Rows are points. Each copy is the shape, with its points in the same order, turned, moved and blurred by noise. Say if it was mirrored as well.

Shape (5 x 2)
[[ 0.00 -0.19]
 [ 0.29  0.55]
 [-0.15  0.32]
 [ 0.25 -0.26]
 [-0.20  0.15]]
Copy 1 (5 x 2)
[[-0.01 -0.29]
 [ 0.08  0.52]
 [-0.29  0.18]
 [ 0.30 -0.28]
 [-0.27 -0.02]]
Copy 1 is: only turned
Copy 2 (5 x 2)
[[-0.01 -0.15]
 [ 0.15  0.64]
 [-0.19  0.37]
 [ 0.24 -0.16]
 [-0.20  0.19]]
Copy 2 is: only turned
Copy 3 (5 x 2)
[[-0.03 -0.18]
 [ 0.68  0.17]
 [ 0.19  0.28]
 [ 0.10 -0.41]
 [ 0.09  0.18]]
Copy 3 is: only turned
Copy 4 (5 x 2)
[[-0.13 -0.18]
 [ 0.62  0.18]
 [ 0.41 -0.32]
 [-0.21  0.07]
 [ 0.26 -0.38]]
Copy 4 is: mirrored

Shape (8 x 4)
[[-0.11  0.25 -0.25 -0.23]
 [-0.11 -0.31 -0.17 -0.15]
 [-0.17 -0.09  0.56 -0.19]
 [-0.10  0.36 -0.25  0.36]
 [-0.27 -0.11  0.24  0.57]
 [ 0.14 -0.70  0.09  0.08]
 [ 0.05  0.20 -0.07 -0.23]
 [-0.07 -0.51 -0.24  0.08]]
Copy 1 (8 x 4)
[[-0.14  0.11 -0.26 -0.10]
 [ 0.00 -0.33 -0.09 -0.28]
 [-0.33 -0.28  0.50  0.02]
 [ 0.33  0.38 -0.02  0.02]
 [ 0.40  0.02  0.61 -0.14]
 [ 0.30 -0.73  0.20 -0.16]
 [-0.16 -0.02 -0.15  0.13]
 [ 0.32 -0.47 -0.03 -0.37]]
Copy 1 is: mirrored
Copy 2 (8 x 4)
[[-0.27  0.26  0.05 -0.24]
 [-0.21 -0.19 -0.01  0.09]
 [ 0.06  0.11  0.66  0.26]
 [-0.05  0.59 -0.27  0.10]
 [ 0.17  0.31  0.02  0.67]
 [ 0.22 -0.50  0.03  0.29]
 [-0.08  0.24  0.15 -0.20]
 [-0.09 -0.33 -0.21  0.21]]
Copy 2 is: only turned
Copy 3 (8 x 4)
[[-0.17  0.06 -0.25 -0.19]
 [-0.09  0.08 -0.21  0.36]
 [-0.29 -0.25  0.43  0.25]
 [ 0.32 -0.25 -0.29 -0.29]
 [ 0.35 -0.60  0.05  0.25]
 [ 0.19  0.08  0.05  0.75]
 [-0.15  0.17 -0.02 -0.19]
 [ 0.09  0.02 -0.28  0.58]]
Copy 3 is: mirrored

Shape (11 x 8)
[[ 0.29  0.21  0.54 -0.16 -0.20 -0.66 -0.47 -0.07]
 [ 0.04  0.02  0.67 -0.45 -0.15  0.14 -0.12  0.23]
 [ 0.16  0.04  0.06 -0.16  0.13  0.30 -0.17 -0.46]
 [-0.14 -0.31  0.04 -0.10  0.07 -0.18  0.01  0.18]
 [-0.21  0.24  0.46 -0.01  0.18  0.02 -0.04  0.25]
 [ 0.40 -0.02 -0.11  0.06  0.07  0.06  0.11  0.41]
 [-0.27 -0.03 -0.23  0.07  0.24  0.61 -0.08  0.04]
 [ 0.05  0.46 -0.11 -0.18 -0.03  0.09  0.29 -0.43]
 [-0.35 -0.03 -0.04  0.01 -0.51  0.33  0.06 -0.65]
 [ 0.27  0.02  0.49  0.11 -0.22  0.11 -0.26  0.05]
 [ 0.16  0.25  0.16  0.30  0.50  0.21  0.19 -0.59]]
Copy 1 (11 x 8)
[[ 0.39 -0.05  0.85 -0.36  0.02 -0.36 -0.08 -0.48]
 [ 0.15 -0.43  0.61 -0.39  0.19  0.34  0.19  0.10]
 [ 0.14 -0.13  0.00  0.06  0.28  0.27 -0.15 -0.39]
 [-0.02 -0.30  0.04  0.04  0.10 -0.34 -0.13  0.30]
 [ 0.00 -0.05  0.54  0.12  0.12  0.08 -0.05  0.23]
 [ 0.34  0.10 -0.16 -0.23 -0.01 -0.02  0.01  0.40]
 [-0.18 -0.09 -0.24  0.23  0.10  0.36 -0.38  0.29]
 [-0.13  0.36 -0.06  0.10  0.25  0.19  0.18 -0.38]
 [-0.44 -0.26 -0.19  0.11 -0.28  0.26  0.02 -0.58]
 [ 0.28 -0.25  0.46 -0.13 -0.14  0.20 -0.04 -0.07]
 [ 0.35  0.19  0.01  0.68  0.23  0.26 -0.03 -0.39]]
Copy 1 is: only turned
Copy 2 (11 x 8)
[[ 0.46  0.40  0.17  0.04 -0.52 -0.16 -0.63 -0.05]
 [-0.14  0.19  0.18 -0.41 -0.35  0.20 -0.47  0.50]
 [-0.17  0.15 -0.02 -0.21  0.28  0.26 -0.27 -0.23]
 [-0.20 -0.29  0.18 -0.02 -0.19 -0.22 -0.11  0.16]
 [-0.32  0.36  0.14  0.00 -0.15 -0.17 -0.18  0.43]
 [ 0.22 -0.22 -0.02  0.02  0.22 -0.06 -0.02  0.48]
 [-0.66 -0.17 -0.18  0.07  0.42  0.10 -0.08  0.21]
 [-0.05  0.31 -0.37 -0.22  0.04  0.16  0.22 -0.22]
 [-0.47 -0.01 -0.20  0.08 -0.27  0.67  0.02 -0.41]
 [ 0.11  0.19  0.24  0.11 -0.12  0.33 -0.44  0.30]
 [-0.17  0.50  0.23  0.00  0.52  0.10  0.25 -0.27]]
Copy 2 is: only turned
Copy 3 (11 x 8)
[[ 0.28 -0.04  0.36 -0.42 -0.52 -0.30 -0.55  0.42]
 [ 0.34 -0.17  0.34 -0.45  0.12  0.28 -0.07  0.59]
 [-0.17  0.04  0.23 -0.43 -0.07  0.46 -0.19 -0.21]
 [ 0.03 -0.13  0.08 -0.15  0.14 -0.23  0.19  0.07]
 [ 0.06  0.25  0.45 -0.13  0.23  0.05 -0.02  0.46]
 [ 0.17  0.32 -0.33 -0.12 -0.02  0.12  0.21  0.18]
 [-0.41  0.09  0.01  0.05  0.45  0.48  0.10 -0.06]
 [ 0.29  0.32  0.27 -0.23  0.17  0.32 -0.33 -0.48]
 [ 0.10 -0.41  0.46  0.16  0.06  0.51 -0.22 -0.53]
 [ 0.14 -0.04  0.25 -0.13 -0.37  0.34 -0.06  0.43]
 [-0.21  0.59  0.54 -0.27 -0.19  0.35  0.09 -0.43]]
Copy 3 is: mirrored
Copy 4 (11 x 8)
[[ 0.28  0.00  0.67 -0.24  0.04 -0.46 -0.77 -0.25]
 [-0.32  0.11  0.61 -0.36  0.38  0.09 -0.31  0.05]
 [ 0.25 -0.11  0.01  0.11  0.41  0.37 -0.38 -0.11]
 [-0.14 -0.15  0.06 -0.07  0.29 -0.38  0.03 -0.11]
 [-0.29  0.37  0.34  0.17  0.32 -0.17 -0.27  0.03]
 [ 0.13 -0.07  0.17  0.06  0.13 -0.22  0.10  0.48]
 [-0.30 -0.05 -0.35  0.37  0.27  0.27 -0.04  0.20]
 [ 0.43  0.42 -0.03  0.09  0.11  0.36 -0.07 -0.20]
 [-0.03 -0.14 -0.02  0.14 -0.07  0.58 -0.02 -0.69]
 [-0.05 -0.20  0.63  0.07  0.09  0.06 -0.37  0.09]
 [ 0.50  0.18  0.12  0.71  0.52  0.25 -0.20 -0.14]]
Copy 4 is: only turned

Shape (14 x 9)
[[ 0.05 -0.35  0.21  0.59 -0.33  0.26 -0.22 -0.18  0.16]
 [ 0.57  0.19 -0.27 -0.36  0.25 -0.18  0.21  0.34 -0.24]
 [ 0.04 -0.52  0.19 -0.11 -0.30  0.15 -0.41  0.13 -0.15]
 [ 0.11 -0.08  0.01  0.17 -0.39  0.11 -0.14 -0.18 -0.44]
 [-0.21  0.44 -0.19 -0.44  0.12  0.37  0.34 -0.42 -0.11]
 [ 0.41  0.20 -0.42 -0.26  0.68 -0.25  0.02  0.46 -0.26]
 [-0.24  0.46  0.18 -0.37 -0.06  0.33  0.28 -0.05 -0.07]
 [ 0.43  0.13 -0.79 -0.21  0.16 -0.09  0.11  0.30 -0.17]
 [ 0.12  0.16 -0.29 -0.06 -0.02 -0.43 -0.05  0.37 -0.10]
 [ 0.05 -0.20 -0.25  0.13 -0.03 -0.20 -0.20  0.02 -0.07]
 [ 0.07 -0.15  0.20  0.08  0.10 -0.30 -0.21 -0.18 -0.22]
 [ 0.17 -0.54  0.10 -0.01 -0.35 -0.13  0.02 -0.13  0.05]
 [ 0.28  0.35 -0.34 -0.37  0.39 -0.31 -0.34  0.09 -0.05]
 [-0.49  0.07 -0.08 -0.14 -0.02  0.41  0.40 -0.19 -0.27]]
Copy 1 (14 x 9)
[[-0.23  0.18  0.09  0.64 -0.23  0.23 -0.26 -0.04  0.18]
 [ 0.71  0.02 -0.08 -0.29 -0.21 -0.42  0.14  0.22 -0.40]
 [ 0.16  0.00  0.13  0.07 -0.39  0.53 -0.37 -0.04  0.14]
 [-0.03  0.12 -0.20  0.21 -0.21  0.38 -0.26 -0.07 -0.38]
 [ 0.03  0.01 -0.27 -0.35  0.27  0.24  0.67 -0.23 -0.41]
 [ 0.90 -0.22 -0.04 -0.31  0.18 -0.59  0.01  0.09 -0.25]
 [-0.09  0.11  0.07 -0.37  0.18  0.32  0.43  0.14 -0.33]
 [ 0.68  0.03 -0.55 -0.25 -0.13 -0.51  0.10  0.03 -0.07]
 [ 0.22 -0.24 -0.11 -0.25 -0.09 -0.42 -0.27  0.26 -0.14]
 [ 0.11 -0.21 -0.15  0.17 -0.12 -0.14 -0.27 -0.08  0.02]
 [ 0.09 -0.32  0.20  0.28 -0.17 -0.02 -0.23 -0.08 -0.31]
 [-0.02 -0.21 -0.02  0.20 -0.59  0.23 -0.07  0.11  0.07]
 [ 0.37 -0.17  0.07 -0.44  0.07 -0.52 -0.12 -0.31 -0.22]
 [-0.01 -0.17 -0.34 -0.04  0.27  0.56  0.44  0.07 -0.22]]
Copy 1 is: only turned
Copy 2 (14 x 9)
[[ 0.09  0.29 -0.04  0.88 -0.02 -0.02 -0.22 -0.31 -0.10]
 [ 0.37  0.00 -0.09 -0.61  0.01  0.40 -0.16  0.21  0.07]
 [-0.03  0.10  0.18  0.31 -0.20 -0.11 -0.09 -0.07 -0.58]
 [ 0.03  0.60 -0.12  0.21  0.06  0.14 -0.24 -0.17 -0.36]
 [-0.62  0.25 -0.48 -0.40  0.21  0.16 -0.09 -0.25  0.27]
 [ 0.44 -0.32 -0.21 -0.65  0.33  0.27 -0.31  0.36  0.01]
 [-0.49  0.37 -0.22 -0.32 -0.01 -0.18 -0.10 -0.05  0.33]
 [ 0.22 -0.10 -0.39 -0.36  0.09  0.68 -0.20  0.42 -0.08]
 [ 0.41  0.09 -0.45 -0.20 -0.13  0.04 -0.19  0.36 -0.14]
 [ 0.24  0.03 -0.39  0.21  0.06  0.10 -0.17  0.03 -0.32]
 [ 0.34  0.13 -0.24  0.02  0.14 -0.21 -0.23 -0.34 -0.31]
 [ 0.21  0.16 -0.11  0.33 -0.28  0.09  0.20 -0.32 -0.33]
 [ 0.22 -0.27 -0.46 -0.53 -0.01  0.12 -0.59  0.07 -0.13]
 [-0.57  0.39 -0.33 -0.03  0.38 -0.05  0.21 -0.04  0.08]]
Copy 2 is: only turned
Copy 3 (14 x 9)
[[-0.24  0.50 -0.08  0.46 -0.26 -0.35  0.03 -0.60  0.19]
 [ 0.57  0.00  0.02  0.10 -0.01  0.24  0.23  0.47 -0.43]
 [ 0.05 -0.17 -0.11  0.50 -0.39 -0.04 -0.25 -0.45 -0.01]
 [ 0.05  0.22 -0.08  0.17 -0.37 -0.20  0.00 -0.47 -0.46]
 [-0.19 -0.12  0.21 -0.63 -0.29  0.12  0.50 -0.06 -0.32]
 [ 0.34  0.02 -0.12  0.14  0.27  0.50  0.06  0.66 -0.40]
 [-0.15 -0.13  0.45 -0.42 -0.32 -0.09  0.20  0.04 -0.22]
 [ 0.31  0.14 -0.28  0.19 -0.26  0.33  0.39  0.57 -0.46]
 [ 0.10  0.00 -0.24  0.26 -0.09 -0.23 -0.02  0.49 -0.40]
 [-0.10  0.12 -0.35  0.36 -0.12 -0.10  0.10  0.01 -0.23]
 [ 0.02  0.02 -0.25  0.15  0.19 -0.17 -0.14 -0.31 -0.24]
 [ 0.12 -0.13 -0.13  0.53 -0.16 -0.31  0.31 -0.44 -0.06]
 [ 0.23 -0.06 -0.45 -0.23  0.01  0.14 -0.05  0.49 -0.19]
 [-0.52 -0.10  0.36 -0.14 -0.30  0.10  0.39 -0.21 -0.39]]
Copy 3 is: only turned

Shape (18 x 12)
[[-0.08 -0.09 -0.26  0.02  0.40 -0.17  0.38  0.06 -0.35 -0.03  0.36 -0.03]
 [-0.21 -1.01  0.87  0.36 -0.15 -0.20 -0.43 -0.19 -0.04 -0.59  0.06 -0.03]
 [ 0.05  0.54  0.05  0.17  0.22  0.01  0.22 -0.12 -0.11  0.37 -0.11  0.05]
 [ 0.08 -0.11 -0.01 -0.16  0.12  0.25  0.27 -0.25 -0.12 -0.01  0.12 -0.38]
 [-0.04  0.45 -0.19  0.11  0.13  0.24  0.13  0.28 -0.08 -0.16 -0.08  0.15]
 [-0.01  0.51 -0.40  0.41  0.07 -0.17 -0.12  0.13 -0.27 -0.06 -0.37 -0.23]
 [ 0.20  0.22 -0.24 -0.42  0.00  0.40  0.15 -0.22 -0.36 -0.08 -0.02 -0.25]
 [ 0.18 -0.70  0.74  0.34 -0.16  0.25 -0.10  0.11  0.16 -0.39  0.22 -0.14]
 [-0.41  0.38  0.00  0.35  0.30 -0.17 -0.12  0.12  0.07  0.20 -0.24 -0.35]
 [ 0.10  0.21 -0.35  0.11 -0.23 -0.29  0.16  0.03  0.03  0.38 -0.17 -0.08]
 [ 0.09 -0.11 -0.38 -0.22  0.40  0.04  0.13  0.00  0.25 -0.09  0.60 -0.48]
 [-0.19  0.21  0.06 -0.42 -0.25  0.00  0.28  0.00 -0.05 -0.41  0.61 -0.25]
 [ 0.18  0.13 -0.29 -0.37  0.07  0.07 -0.07  0.24 -0.05 -0.05  0.46 -0.07]
 [ 0.20  0.51  0.04  0.14  0.12 -0.07 -0.07 -0.03 -0.28  0.24  0.04 -0.23]
 [-0.05  0.46 -0.17 -0.01  0.15  0.00  0.06 -0.22  0.16  0.03 -0.45  0.20]
 [-0.09  0.36 -0.19  0.33 -0.08 -0.08  0.46  0.20  0.01 -0.16 -0.14 -0.30]
 [-0.05 -0.10 -0.02 -0.58  0.21 -0.04  0.28  0.51 -0.10 -0.03  0.17 -0.38]
 [-0.48 -0.83  0.60  0.40 -0.44  0.52 -0.42 -0.04 -0.08 -0.12  0.17  0.08]]
Copy 1 (18 x 12)
[[-0.25  0.12 -0.52  0.20  0.15  0.28  0.03 -0.20 -0.39 -0.15  0.06 -0.01]
 [-0.54 -0.32  0.36 -0.18 -0.12  0.07 -0.85  0.30  0.19 -0.09 -1.05  0.07]
 [ 0.21  0.46 -0.03  0.29 -0.06 -0.14  0.03 -0.40 -0.08  0.00  0.28  0.20]
 [-0.23  0.06 -0.13  0.03 -0.33  0.27  0.06 -0.42 -0.04  0.07 -0.01 -0.25]
 [ 0.32  0.10 -0.33 -0.23  0.11 -0.15  0.06 -0.41 -0.06 -0.13  0.20  0.20]
 [-0.01  0.42 -0.56 -0.21 -0.04 -0.54 -0.25 -0.24  0.05  0.16  0.37  0.10]
 [-0.10  0.06 -0.28 -0.27 -0.49  0.27  0.25 -0.56 -0.05  0.19  0.30  0.03]
 [-0.04 -0.40  0.17  0.01 -0.22  0.03 -0.52 -0.23  0.10 -0.06 -0.99 -0.11]
 [ 0.24  0.58 -0.20 -0.01  0.06 -0.25 -0.37  0.07  0.05  0.04  0.27 -0.19]
 [ 0.03  0.17 -0.44  0.39 -0.21 -0.28  0.12 -0.03  0.16  0.21  0.29  0.13]
 [-0.09 -0.37 -0.37  0.15 -0.07  0.20 -0.01 -0.25 -0.41  0.12  0.27 -0.64]
 [ 0.10 -0.47 -0.38 -0.01 -0.36  0.56 -0.25 -0.20  0.03 -0.37  0.29 -0.02]
 [ 0.19 -0.38 -0.50 -0.06 -0.26  0.18  0.07 -0.16 -0.42  0.13  0.22 -0.01]
 [ 0.15  0.36 -0.24  0.16 -0.37 -0.16 -0.24 -0.35 -0.23  0.11  0.27  0.18]
 [ 0.08  0.27  0.07 -0.07  0.02 -0.37  0.19 -0.17  0.16 -0.02  0.44  0.22]
 [ 0.10  0.20 -0.59  0.13  0.00 -0.22 -0.11 -0.38  0.31 -0.26  0.23 -0.09]
 [ 0.15 -0.04 -0.61 -0.10 -0.39  0.35  0.29  0.06 -0.23 -0.24 -0.06 -0.37]
 [ 0.09 -0.24  0.25 -0.21  0.09  0.49 -0.63  0.06  0.37  0.45 -0.96  0.20]]
Copy 1 is: only turned
Copy 2 (18 x 12)
[[-0.21 -0.29  0.03 -0.05  0.35 -0.34 -0.27 -0.05 -0.49 -0.33  0.30  0.06]
 [ 0.23  0.26  0.94  0.61  0.08  0.59 -0.23 -0.81  0.24 -0.17  0.26  0.16]
 [-0.17  0.02 -0.46  0.17  0.41 -0.17  0.34  0.21 -0.33 -0.01  0.02 -0.07]
 [ 0.04  0.03 -0.30 -0.11 -0.10 -0.19  0.01 -0.39 -0.32 -0.30  0.31 -0.07]
 [ 0.06  0.05 -0.22 -0.16  0.27 -0.03  0.02  0.36 -0.34 -0.30 -0.27  0.22]
 [-0.35  0.06 -0.37  0.32  0.17 -0.23 -0.16  0.27 -0.13 -0.29 -0.51  0.04]
 [ 0.03  0.12 -0.33 -0.29 -0.31 -0.27  0.16 -0.19 -0.49 -0.31 -0.09 -0.10]
 [ 0.66 -0.07  0.43  0.38 -0.02  0.42 -0.09 -0.51  0.13 -0.20  0.29  0.28]
 [-0.26  0.12 -0.43  0.31  0.51  0.15 -0.28  0.22  0.03 -0.14 -0.08 -0.28]
 [-0.49 -0.24 -0.33  0.05 -0.01 -0.22  0.05  0.18  0.08  0.12 -0.06  0.09]
 [ 0.21 -0.06 -0.18 -0.30 -0.07 -0.47 -0.54  0.00 -0.15 -0.25  0.53 -0.22]
 [ 0.01 -0.07  0.22 -0.53 -0.05 -0.13  0.15 -0.02 -0.02 -0.64  0.36 -0.27]
 [ 0.17 -0.21  0.11 -0.36 -0.15 -0.31 -0.15  0.22 -0.34 -0.14  0.07 -0.22]
 [-0.04 -0.06 -0.30  0.32  0.15 -0.28  0.25  0.17 -0.21 -0.18 -0.12 -0.31]
 [-0.22  0.45 -0.38 -0.11  0.33 -0.08  0.15  0.15 -0.14  0.13 -0.19  0.17]
 [-0.26 -0.11 -0.43  0.01  0.30 -0.11 -0.02  0.13  0.11 -0.50 -0.08  0.22]
 [ 0.10 -0.47 -0.08 -0.55  0.18 -0.10 -0.29 -0.33 -0.20 -0.26 -0.04 -0.33]
 [ 0.21  0.13  0.53  0.45 -0.34  1.07 -0.17 -0.32 -0.18 -0.15  0.39  0.17]]
Copy 2 is: only turned
